Every row gives one point. Each copy is the shape, with its points in the same order, turned, moved and blurred by noise. Say if it was mirrored as well.

Shape (5 x 2)
[[-0.06  0.20]
 [-0.33 -0.37]
 [ 0.35  0.50]
 [ 0.15 -0.44]
 [ 0.37  0.52]]
Copy 1 (5 x 2)
[[-0.09 -0.18]
 [-0.22  0.40]
 [ 0.30 -0.54]
 [ 0.27  0.38]
 [ 0.32 -0.58]]
Copy 1 is: mirrored
Copy 2 (5 x 2)
[[-0.02 -0.28]
 [-0.46  0.19]
 [ 0.47 -0.43]
 [-0.04  0.40]
 [ 0.51 -0.45]]
Copy 2 is: mirrored
Copy 3 (5 x 2)
[[ 0.05 -0.08]
 [-0.45  0.25]
 [ 0.32 -0.65]
 [-0.68 -0.18]
 [ 0.21 -0.59]]
Copy 3 is: only turned

Shape (9 x 3)
[[-0.53 -0.49 -0.49]
 [ 0.41 -0.17  0.45]
 [ 0.11 -0.14 -0.18]
 [-0.16  0.39  0.20]
 [ 0.10  0.14  0.44]
 [-0.52 -0.33  0.01]
 [ 0.20  0.38  0.13]
 [-0.93 -0.19 -0.07]
 [-0.11 -0.35 -0.35]]
Copy 1 (9 x 3)
[[-0.35 -0.27  0.96]
 [ 0.68 -0.02  0.09]
 [ 0.03 -0.23  0.30]
 [-0.04  0.44  0.08]
 [ 0.41  0.27  0.08]
 [-0.01  0.08  0.84]
 [ 0.10  0.19 -0.18]
 [-0.39  0.37  1.00]
 [-0.07 -0.35  0.56]]
Copy 1 is: only turned
Copy 2 (9 x 3)
[[-0.57 -0.48  0.13]
 [ 0.29  0.61  0.22]
 [ 0.11 -0.07  0.03]
 [-0.06  0.35 -0.52]
 [ 0.07  0.58 -0.19]
 [-0.56  0.05  0.03]
 [ 0.32  0.31 -0.41]
 [-0.89 -0.04 -0.27]
 [-0.20 -0.29  0.12]]
Copy 2 is: only turned
Copy 3 (9 x 3)
[[-0.10 -0.75 -0.24]
 [ 0.49  0.39  0.27]
 [-0.04 -0.08  0.21]
 [-0.14  0.43 -0.26]
 [ 0.22  0.49 -0.07]
 [ 0.13 -0.32 -0.42]
 [-0.18  0.50  0.09]
 [-0.06 -0.41 -0.79]
 [-0.05 -0.45  0.09]]
Copy 3 is: mirrored
Copy 4 (9 x 3)
[[-0.51  0.07 -0.57]
 [ 0.32 -0.50  0.33]
 [ 0.01  0.06  0.00]
 [-0.36 -0.06  0.58]
 [-0.04 -0.37  0.52]
 [-0.54 -0.29 -0.22]
 [ 0.02  0.06  0.61]
 [-1.03 -0.17 -0.20]
 [-0.13  0.08 -0.31]]
Copy 4 is: only turned

Shape (10 x 6)
[[ 0.03 -0.31  1.51 -0.59 -0.44  0.14]
 [-0.03 -1.01 -0.04  0.16 -0.25 -0.10]
 [-0.10 -0.03 -0.03 -0.10  0.33  0.09]
 [-0.03  0.04 -0.10  0.35 -0.38  0.30]
 [-0.17  0.04 -0.12  0.07 -0.24 -0.27]
 [-0.30  0.09  0.20 -0.10 -0.36  0.07]
 [-0.18 -0.25 -0.01  0.09 -0.19  0.24]
 [ 0.51  0.07 -0.08 -0.30 -0.34 -0.77]
 [-0.27 -0.31  0.47  0.24 -0.41 -0.11]
 [ 0.16 -0.24  0.03  0.28  0.88  0.10]]
Copy 1 (10 x 6)
[[ 0.17 -0.86  0.83 -0.17  1.05 -0.01]
 [-0.14 -0.09 -0.30 -0.44  0.31  1.01]
 [ 0.05  0.16 -0.31 -0.18  0.24 -0.11]
 [-0.44 -0.16 -0.39  0.39  0.17  0.17]
 [-0.52  0.24 -0.04 -0.06  0.11  0.13]
 [-0.53 -0.18 -0.01 -0.05  0.31 -0.14]
 [-0.31 -0.20 -0.40 -0.05  0.26  0.17]
 [-0.22  0.25  0.63 -0.04 -0.45  0.32]
 [-0.46 -0.09  0.05 -0.04  0.68  0.39]
 [ 0.60  0.51 -0.56 -0.03  0.36  0.17]]
Copy 1 is: mirrored
Copy 2 (10 x 6)
[[-0.47  0.26 -0.83 -0.99  1.17  0.47]
 [ 0.41  0.07  0.45  0.04  0.81  0.53]
 [ 0.35  0.31 -0.24 -0.02  0.20 -0.19]
 [-0.07  0.46  0.15 -0.05 -0.07  0.37]
 [-0.02 -0.06 -0.03  0.09  0.02  0.18]
 [-0.12  0.20 -0.38 -0.06  0.14  0.38]
 [ 0.18  0.40 -0.03  0.03  0.26  0.33]
 [ 0.09 -0.73  0.08 -0.56  0.00  0.01]
 [-0.34  0.18 -0.02 -0.01  0.60  0.42]
 [ 0.44  0.55  0.15 -0.01  0.45 -0.72]]
Copy 2 is: only turned
Copy 3 (10 x 6)
[[-0.89 -0.03  0.80 -1.02  0.56  0.09]
 [ 0.55 -0.45  0.14 -0.53  0.10  0.41]
 [-0.09  0.15 -0.12  0.01  0.23 -0.18]
 [-0.02  0.15 -0.06 -0.26 -0.46  0.23]
 [-0.16 -0.34 -0.08 -0.08 -0.39 -0.08]
 [-0.45  0.00 -0.04 -0.36 -0.31 -0.03]
 [-0.03  0.12 -0.10 -0.35 -0.19  0.15]
 [ 0.00 -0.61  0.64  0.17 -0.30 -0.53]
 [-0.30 -0.39  0.06 -0.50 -0.12  0.38]
 [ 0.26  0.27 -0.16  0.45  0.60  0.18]]
Copy 3 is: only turned

Shape (14 x 8)
[[ 0.14 -0.43  0.16 -0.06 -0.24 -0.31 -0.01  0.15]
 [-0.07  0.00  0.26  0.17 -0.05 -0.23 -0.64 -0.58]
 [-0.28 -0.09  0.27  0.64 -0.22  0.04  0.55  0.58]
 [ 0.04  0.33  0.65  0.60 -0.12  0.14  0.39  0.61]
 [ 0.65  0.59 -0.17 -0.33  0.62  0.11  0.40  0.45]
 [-0.02  0.05  0.00  0.20 -0.40 -0.74 -0.11 -0.05]
 [ 0.21 -0.06  0.20 -0.07 -0.09 -0.30 -0.25  0.30]
 [ 0.19 -0.22  0.59  0.01 -0.49 -0.04 -0.09 -0.15]
 [ 0.17  0.15 -0.04  0.61 -0.16  0.58  0.47  0.68]
 [ 0.52  0.29 -0.06 -0.32  0.78  0.20  0.71  0.25]
 [ 0.33  0.37 -0.36 -0.69  0.06 -0.35  0.62  0.17]
 [ 0.04 -0.20  0.36 -0.08  0.04 -0.36 -0.44  0.04]
 [ 0.60 -0.26 -0.08 -0.25 -0.01 -0.98  0.05 -0.26]
 [ 0.49  0.25 -0.11  0.15 -0.14 -0.60 -0.12 -0.06]]
Copy 1 (14 x 8)
[[ 0.20  0.16  0.06 -0.05 -0.20 -0.03 -0.32  0.43]
 [-0.03  0.67 -0.47  0.04 -0.31 -0.29 -0.05 -0.26]
 [ 0.33 -0.50  0.23  0.46  0.43 -0.21  0.22  0.33]
 [ 0.27 -0.27  0.38  0.64  0.15  0.07  0.65  0.14]
 [-0.88 -0.36  0.53 -0.26 -0.21  0.52  0.51  0.15]
 [ 0.20  0.59 -0.05 -0.23  0.33 -0.13  0.00  0.36]
 [ 0.09  0.32  0.32 -0.06 -0.22  0.04  0.00  0.18]
 [ 0.34  0.35 -0.20  0.41 -0.34  0.19 -0.03  0.29]
 [-0.27 -0.56  0.54  0.77  0.27 -0.12  0.15  0.25]
 [-0.78 -0.72  0.20 -0.25 -0.31  0.47  0.47  0.31]
 [-0.58 -0.12  0.14 -0.55  0.20  0.77  0.05  0.57]
 [ 0.23  0.42  0.07 -0.17 -0.39 -0.08 -0.06 -0.04]
 [-0.16  0.56 -0.13 -0.67 -0.30  0.00  0.02  0.81]
 [-0.30  0.61  0.07 -0.23  0.04 -0.06  0.24  0.44]]
Copy 1 is: mirrored
Copy 2 (14 x 8)
[[ 0.04  0.42 -0.04 -0.32  0.04 -0.41  0.31 -0.01]
 [ 0.37  0.31  0.42 -0.59 -0.13  0.40 -0.19  0.11]
 [-0.21  0.03  0.03  0.18  0.08 -0.84 -0.54  0.19]
 [ 0.22 -0.10 -0.19  0.07  0.25 -0.87 -0.60  0.52]
 [ 0.47 -0.66 -0.86  0.04  0.61 -0.22  0.23 -0.17]
 [ 0.18  0.69 -0.05 -0.21 -0.10 -0.13 -0.28 -0.25]
 [ 0.25  0.26 -0.15 -0.51  0.22 -0.29  0.13 -0.01]
 [ 0.30  0.52  0.08 -0.24 -0.12 -0.28  0.15  0.54]
 [-0.40 -0.39 -0.55  0.06  0.11 -0.71 -0.37  0.43]
 [ 0.43 -0.83 -0.55  0.41  0.29 -0.33  0.42 -0.14]
 [ 0.26  0.07 -0.69  0.47  0.51  0.05  0.48 -0.40]
 [ 0.34  0.33  0.24 -0.57  0.23 -0.18  0.11  0.01]
 [ 0.58  0.62 -0.28 -0.28 -0.27 -0.06  0.50 -0.63]
 [ 0.39  0.43 -0.56 -0.40 -0.06  0.01 -0.19 -0.29]]
Copy 2 is: only turned
Copy 3 (14 x 8)
[[-0.30 -0.20  0.11  0.38 -0.05  0.47  0.08 -0.35]
 [-0.28  0.36  0.26  0.08  0.66  0.49  0.40  0.00]
 [-0.36 -0.66  0.20 -0.44 -0.42  0.15 -0.20  0.19]
 [-0.57 -0.25  0.62 -0.69 -0.53  0.23 -0.25 -0.01]
 [-0.27  0.32  0.25 -0.24 -0.24 -0.60 -0.52 -1.03]
 [-0.87 -0.13  0.16  0.40  0.26  0.20  0.14  0.01]
 [-0.41 -0.02  0.38  0.27  0.10  0.36 -0.25 -0.35]
 [-0.27  0.18  0.38  0.22 -0.25  0.60  0.35 -0.05]
 [ 0.06 -0.44  0.56 -0.41 -0.52 -0.24 -0.41  0.11]
 [-0.07  0.16 -0.09 -0.46 -0.36 -0.54 -0.20 -1.07]
 [-0.62  0.26 -0.34  0.33 -0.39 -0.54 -0.27 -0.68]
 [-0.42  0.11  0.24  0.20  0.34  0.63 -0.03 -0.38]
 [-0.77 -0.06  0.03  0.71  0.24  0.03  0.46 -0.84]
 [-0.71  0.02  0.44  0.36  0.26 -0.20  0.13 -0.34]]
Copy 3 is: only turned
Copy 4 (14 x 8)
[[-0.14 -0.06 -0.15 -0.29 -0.07  0.62 -0.05  0.33]
 [-0.42 -0.74 -0.01 -0.42  0.36  0.37  0.05 -0.25]
 [ 0.86  0.25  0.33 -0.05  0.05  0.76  0.07 -0.04]
 [ 0.89  0.12  0.52 -0.52  0.07  0.32 -0.28 -0.11]
 [ 0.07  0.50  0.46  0.00  0.02 -0.71 -0.14  0.42]
 [ 0.01 -0.56  0.05 -0.12 -0.39  0.54  0.17  0.10]
 [-0.05 -0.23  0.05 -0.21  0.01  0.35 -0.35  0.31]
 [-0.10 -0.12 -0.18 -0.78 -0.02  0.58 -0.15 -0.16]
 [ 0.56  0.70  0.52  0.09  0.08  0.41 -0.23 -0.34]
 [ 0.13  0.73  0.36 -0.15  0.21 -0.64  0.25  0.47]
 [-0.02  0.33 -0.22  0.07 -0.53 -0.41  0.25  0.47]
 [-0.16 -0.51 -0.19 -0.28  0.26  0.40 -0.23  0.29]
 [-0.61 -0.31  0.06 -0.33 -0.43  0.32  0.35  0.76]
 [-0.30 -0.32  0.35 -0.21 -0.42  0.19  0.07  0.24]]
Copy 4 is: mirrored
